Every row gives one point. Any point is a mix of the corners, with weights that add up to 1. It lies inside the corners' shape when no weight is negative. Is each point inside? If not, which corners have a negative weight?

Corners:
(1): [0.5,3.1]
(2): [-1.1,-8.2]
(3): [5.1,4.4]
Points:
[0.7,2.8] => inside
[-0.8,-7.3] => inside
[1.9,-3.2] => outside (1)
[1.3,-4.5] => outside (1)

Corners:
(1): [4.1,0.8,-10.6,3.3]
(2): [-6.5,3.8,6.1,-0.8]
(3): [-1.9,0.3,6.6,-4.4]
(4): [-1.0,1.2,7.2,0.0]
(5): [1.8,-7.8,1.4,6.0]
Points:
[0.8,-1.1,0.1,2.8] => outside (3)
[-1.8,0.0,5.6,-2.9] => inside
[-4.3,1.7,7.5,-1.2] => outside (1)
[-4.5,2.7,3.9,-0.1] => inside
[0.8,-4.5,1.1,3.8] => inside
[-2.6,4.0,0.4,0.5] => outside (3, 5)
[4.0,-2.8,-6.7,2.7] => outside (2, 4)
[-3.3,0.4,8.9,-1.3] => outside (1)
[1.6,2.0,-4.0,0.5] => outside (5)

Corners:
(1): [-2.4,-0.1,4.3,-5.4,-5.4,-5.5,-4.4,-5.1,-0.9]
(2): [3.2,2.5,-0.8,-6.6,0.9,4.6,0.9,4.4,3.5]
(3): [-4.8,2.7,2.5,-2.2,7.9,7.6,-4.0,8.3,-0.4]
(4): [-2.9,-9.9,2.0,4.2,-2.4,-4.8,-1.7,-5.8,0.5]
(5): [1.9,-3.4,8.7,14.3,9.5,1.8,2.3,6.6,-4.1]
(6): [-4.9,-0.7,3.4,4.4,2.4,1.4,3.7,2.2,-9.5]
(7): [-0.9,-5.2,0.9,-2.6,1.0,-5.1,-3.2,-7.1,-1.7]
(8): [-2.8,4.5,-2.5,-3.1,6.5,1.9,0.6,3.5,7.7]
(9): [-2.0,-7.3,1.0,-9.0,-4.8,-9.6,2.1,-6.0,2.4]
(10): [-1.9,4.9,-2.3,-4.5,4.0,1.1,-4.9,9.8,-0.5]
Points:
[-1.4,1.0,-0.4,-3.7,2.2,-0.4,-2.5,4.1,0.0] => inside
[-1.4,-3.2,1.7,-0.9,-0.1,-3.7,-0.6,-1.6,-0.6] => outside (3)
[-1.8,1.4,0.0,-6.2,0.2,0.6,-1.4,2.6,2.0] => outside (5, 7)
[-0.7,0.7,1.2,-1.5,2.3,-0.5,0.1,2.4,-0.8] => outside (3, 4)
[-1.4,3.4,0.8,2.0,8.3,4.6,0.8,7.0,0.9] => outside (1, 4, 9)
[-0.8,-2.1,1.5,-0.8,1.2,-2.3,-0.6,-0.5,-0.8] => outside (3)
[-2.6,2.7,-1.6,-2.3,5.2,3.1,-1.4,3.9,1.6] => outside (1, 5, 9)
[-1.9,-2.9,1.9,1.4,2.1,-1.4,-0.8,-0.1,-1.3] => inside

Corners:
(1): [-4.8,-6.0,5.5,-8.1,-0.1,1.6,-3.3,0.5,5.7,-2.2,4.4,8.8]
(2): [-4.1,5.1,2.0,2.8,-7.7,7.3,4.4,1.9,5.3,4.0,2.8,-2.3]
(3): [-3.8,5.0,0.3,2.9,2.1,-4.7,1.4,2.9,0.2,-1.5,9.4,5.1]
(4): [5.7,3.4,8.3,-7.7,5.8,0.0,2.6,-0.8,-1.3,-8.5,3.9,5.4]
(5): [6.6,-4.8,-1.1,-8.9,4.1,1.3,1.4,0.8,-7.5,1.2,0.3,-5.6]
(6): [1.8,7.2,7.2,3.4,-7.5,-4.8,-1.1,-1.8,1.0,-5.3,-2.0,-4.3]
(7): [-7.5,10.2,0.8,8.5,-6.9,-2.4,6.1,-8.4,8.5,-2.1,5.0,7.1]
(8): [-3.8,-10.2,-1.2,-3.2,2.0,7.6,-4.3,8.4,-5.0,3.4,0.4,1.0]
(9): [5.5,-4.8,-4.6,4.5,0.4,4.3,-3.1,-0.6,-0.1,6.9,-1.8,-8.2]
(10): [-7.6,-2.8,-2.0,-1.4,4.3,-2.4,1.5,-2.0,2.1,4.5,1.1,1.2]
(11): [-0.7,-6.9,-6.0,-0.8,-3.7,-0.6,2.5,7.3,0.3,9.1,-4.9,-4.7]
(12): [-0.1,3.5,-1.7,-4.4,-6.4,1.5,-1.3,-0.4,2.6,5.4,-6.2,-5.2]
(13): [5.8,5.8,6.4,5.7,-0.4,-8.4,-0.4,-4.1,-3.3,5.3,-1.8,-4.6]
Points:
[1.0,3.7,4.4,0.0,-3.1,-1.6,0.2,-0.7,0.9,-2.3,0.0,-1.3] => inside
[-3.5,2.3,2.0,-0.3,-3.2,-1.9,1.3,-1.5,3.5,0.7,1.6,1.2] => outside (4, 8, 9)
[-0.9,-4.1,-2.3,-1.6,1.0,0.1,-0.5,1.2,-1.5,4.8,-0.2,-1.2] => outside (2, 4, 6)
[3.0,0.3,2.5,-2.2,1.6,0.8,0.6,0.0,-0.3,-1.0,1.1,-0.1] => inside
[-3.0,2.2,0.9,0.6,-2.4,0.1,1.6,-0.9,2.9,-0.2,2.3,1.9] => outside (13)
[-0.8,1.7,2.4,0.3,-0.5,-0.1,0.9,-3.3,1.9,0.9,1.8,1.7] => outside (3, 6, 11)
[-1.9,0.9,1.2,-0.7,-0.3,0.4,1.7,-0.5,1.3,1.7,1.4,0.0] => inside
[-5.1,-4.8,-0.7,1.0,-0.9,1.7,-0.9,1.9,3.9,4.9,2.5,2.8] => outside (4, 5, 6, 12)
